Every row gives one point. Each copy is the shape, with its points in the same order, turned, moved and blurred by noise. Is it also mirrored, or only turned?

Shape:
[[  3  60  27]
 [  9   2 -17]
 [  9  -2 -12]
 [-15 -12  -3]
 [-13 -15 -12]
 [  0 -10 -13]
 [ 15 -12   1]]
Copy 1, 7 rows:
[[ 17  59  -9]
 [-24   4  11]
 [-21  -1  11]
 [-18 -14 -16]
 [-24 -16 -10]
 [-23  -9   3]
 [ -5 -12  12]]
Copy 1 is: mirrored
Copy 2:
[[-54  -5  30]
 [ 10  19  -6]
 [  8  13  -2]
 [ 13  -8 -14]
 [ 19  -4 -22]
 [ 18  10  -6]
 [ 20   7   8]]
Copy 2 is: only turned

Shape (7 x 4):
[[ -5 -48  20  34]
 [ 14  22  60  20]
 [ 11   0   5  16]
 [-11  36  20   3]
 [ -1  33  -9  35]
 [-10  23  -1  11]
 [ -4   8 -10 -50]]
Copy 1:
[[ 11 -53  30  25]
 [ 27  26  48  41]
 [  8  -4   6  19]
 [-13  35  23  21]
 [-16  18  -8  44]
 [-17  16   7  21]
 [-11  21   7 -44]]
Copy 1 is: only turned
Copy 2 (7 x 4):
[[ 53  -9 -36  30]
 [ 30 -42  19 -16]
 [  6 -11 -17   2]
 [ -8 -16  24  -2]
 [-23 -32  -7  15]
 [-12 -12   2  10]
 [-15  43   6 -20]]
Copy 2 is: mirrored
Copy 3 (7 x 4):
[[ 44 -37  36  -2]
 [ 50  18 -14  36]
 [ 11   0  17  14]
 [  1   2 -17  45]
 [-10   2  18  53]
 [ -4  -4  -3  38]
 [-28  -5 -36 -14]]
Copy 3 is: mirrored

Shape:
[[-12 -10   6  -9   1  13 -11  -5]
 [-13  -7  -2  31   0   4  -6  14]
 [  4  -9   2 -13   5   4  15 -10]
 [ 46   5   5  -1  -2 -36  -6  -9]
 [  0 -13 -20 -11  -2  -6 -32   3]
 [-12  11  14 -10   6  12   2   3]
 [-15 -12  19  15  22  10  -6  28]
 [  8 -11  18  -7  11   0   1  10]
 [  8   1 -28  20  -2  -1 -18  25]
 [  7  -2  19  -8   3 -24  -6   2]
 [-15  -6  -5   0   6   1  16   3]
 [ -8   3  14  -9   2 -14  15   8]
 [ -6  -5  -3  40  60  -3  -7   4]]
Copy 1:
[[ -2  -4  16 -10   3   0  -9   1]
 [ 27 -15  -9  -1  -2 -13   7  -2]
 [-23  -1   8   7   9  -8   4  -1]
 [-20  17 -19  45 -24  -3 -18  14]
 [ -2   4 -11 -14  -4  -7 -36   4]
 [ -7   0  11  -8  -2  14  12  -4]
 [ 21 -14   0 -11   6   5  19  25]
 [-10  -6   3   8   0   4   4  22]
 [ 18 -11 -39   0  -1  -3 -17  -4]
 [-12   7   0   9 -23  -2   0  20]
 [ -9  -5  -2  -7   5 -13  15  -6]
 [-18  -2  -1  -1 -15  -3  19   6]
 [ 39  28 -16   5  27 -15  22  24]]
Copy 1 is: mirrored
Copy 2 (13 x 8):
[[  2 -11  -4   5  -1  27   9 -15]
 [ 22  -6   4   5  23  33 -20   5]
 [  5 -12   3   3 -11   6  13   7]
 [ -5 -15  14  31  -8 -36 -26  -4]
 [-19 -19  -5  35   5  28 -10  -9]
 [ -2  -7  -3 -15  10  13   8 -11]
 [  7 -12  28 -13  25  35  -5  -2]
 [ -2 -13  22  -2  -1  11  -2  -4]
 [ -3 -26  -6  18  22  27 -38  12]
 [ -9   3  18  11   3  -5  -5 -10]
 [  5  -4  -1   0   8  19   6  17]
 [ -8   9   8  -8   6   3   3   6]
 [ 24 -35  30  15  56  15   8  14]]
Copy 2 is: only turned
Copy 3:
[[ 10  -5   8 -12  13 -11  11   4]
 [ -3 -10   8  -4 -19  14   5  18]
 [ -8  20   6   6  14 -15  13  -3]
 [-11  32  -2  13   9 -23 -49   4]
 [  4 -23   2   7  14 -18 -10   7]
 [ 18  12  -5 -14   2  -1  11  -7]
 [ 23   6  19  -3 -13   9  16  29]
 [ 15  23   7   1   2 -13   0  17]
 [  4 -21   3  22 -21   4 -18   5]
 [  8  24  -2  -2  11 -15 -16  21]
 [ -6   9  -7   7   3   3  22   7]
 [  7  27 -13   3   2  -3   2  10]
 [  2   8  43   9  10  48  -9  24]]
Copy 3 is: only turned
Copy 4 (13 x 8):
[[-14 -14  -5   6   3 -13   8  -8]
 [ -8  17  19  14  -7 -15  27  -2]
 [ -7  -1 -31   2   5  -5  12   6]
 [ 26 -14 -14 -27 -14  17  36  31]
 [ -9 -16   9 -28   5 -22  18   0]
 [-10  -5 -10  12  -9  -1  -6  -5]
 [-12   8  22  29   7  -8   1  15]
 [ -5  -7  -5   9   8   6   9  18]
 [  1  20  26 -23  -3 -10  22  -1]
 [ -3 -16  -7  -1 -13   4  16  28]
 [-16  14 -16   5  -5 -16   9   4]
 [-16   2 -16   6 -17   2   4  18]
 [ 32  22  17  28   4 -41   7  26]]
Copy 4 is: mirrored
